Each row of a before or after table is a point. One or more steps were done to the points. Then noise was added and the rows were shuffled. The steps act on columns, c1 being the first. What was done? A step turns or swaps two columns, mirrors them in a line or flattens them onto one, adds a multiple of one to another, or multiplies or shifts one. Angles are multiples of 10 degrees, from the lower column toward the higher: turns from -170 to 170, lines from 10 to 170 but not 90. Use the fewest steps. Two steps may share a column if one is a turn and the other turns, adds or multiplies; they go together, in the order done. Otherwise the lowest column goes first.
In the rows, 128 means zero.

Before (8 x 2)
[[193 109]
 [130  60]
 [102 112]
 [154 119]
 [109  89]
 [104 158]
 [109 128]
 [158 122]]
After (8 x 2)
[[122  65]
 [ 96 120]
 [156 112]
 [188  98]
 [108 131]
 [154 117]
 [113 158]
 [102  91]]
Steps: turn c1 and c2 by -10 degrees

Before (11 x 8)
[[140 172 122 118 137 108 114 107]
 [ 81 167 158 109  53 148 106 116]
 [ 93 158 137 137  46 165 119  71]
 [153 128 164 148 106 169 161 179]
 [169 109 110 156 116 118 152 142]
 [182 124 133  95 133 100 133 163]
 [150  92 152 161 139  93 133 142]
 [128 123 104 102 126 142 100 153]
 [106 113 155 132 124 177 185 158]
 [122 163 153 133 102 158  79 105]
 [ 97  96 177 116  64 228 173  82]]
After (11 x 8)
[[145 113  94 133 115  77 128 104]
 [117 146  96 101  51 160 143  69]
 [133  99 171 118 115 124 130 142]
 [111 146 140 148 134 100 128 126]
 [126 174  76 115  57 128 141 107]
 [125 169 146 105 141 158 122 134]
 [159  79 138 124 137 135 126 165]
 [160 144 179 156 128 109 126 172]
 [144 151 104 104 109 129 127  96]
 [170 115 132 110  99  63 136 119]
 [158 116  79 157  57 122 143  15]]
Steps: mirror c1 and c3 in the line at 30 degrees; mirror c2 and c4 in the line at 160 degrees; flatten c5 and c7 onto the line at 170 degrees; mirror c6 and c8 in the line at 120 degrees

Before (14 x 12)
[[105 119 105 127 134 131 106 142 139 105 100 157]
 [136 122 134 142 129 119 145 101 150 142 122 139]
 [106 138 102 108 118 143 129 160 110 128 109 127]
 [127 124 130 152 143 145 127 109 121 119 117 141]
 [159 128 123 150 107 116 153 112 132 128 147 111]
 [132 118 120 177 143 147 123 110 163 119 115 132]
 [146 125 150 135 116 109 130 117 136 131 113 103]
 [128 172 122 132 121 131 135 152 128 130 130 129]
 [124 151 106 112 133 144 149 143 126  95 105 132]
 [121 137 136 127 113 116 161 147 132 150 127  97]
 [147 130 122 140 126 137 127  93 151 139 125 116]
 [ 96 158 122 116 117 124 140 140 124 120 140 108]
 [116 145  92 117 155 121 127 146 114 114 109 128]
 [143 109 145 111 133 122 134 136 140 136 139 113]]
After (14 x 12)
[[128 124 128 151 144 146 128 111 116 132  84 142]
 [114 177 130 116 117 121 139 140 127 113 129 105]
 [132 118 134 143 127 119 146 102 150 140 149 141]
 [124 164 130 112 133 143 143 143 124 125   8 130]
 [136 130 125 140 128 134 126  95 151 137 148 114]
 [124 142 133 127 111 115 160 148 135 142 180  97]
 [128 200 130 133 120 130 136 154 127 129 136 131]
 [134 101 134 112 134 123 142 137 137 126 165 112]
 [117 144 126 108 119 144 125 160 109 143  93 126]
 [118 117 122 130 133 131 102 145 139 135  24 154]
 [122 155 127 118 156 122 119 146 107 135  59 127]
 [135 123 130 136 117 108 135 117 138 141 105 103]
 [142 127 132 151 110 116 151 110 139 113 165 113]
 [133 112 126 180 142 148 119 111 159 130  83 132]]
Steps: multiply c1 by 0.4; multiply c2 by 1.6; flatten c3 and c7 onto the line at 80 degrees; add -0.3 times c5 to c9; turn c10 and c11 by 50 degrees; multiply c11 by 3
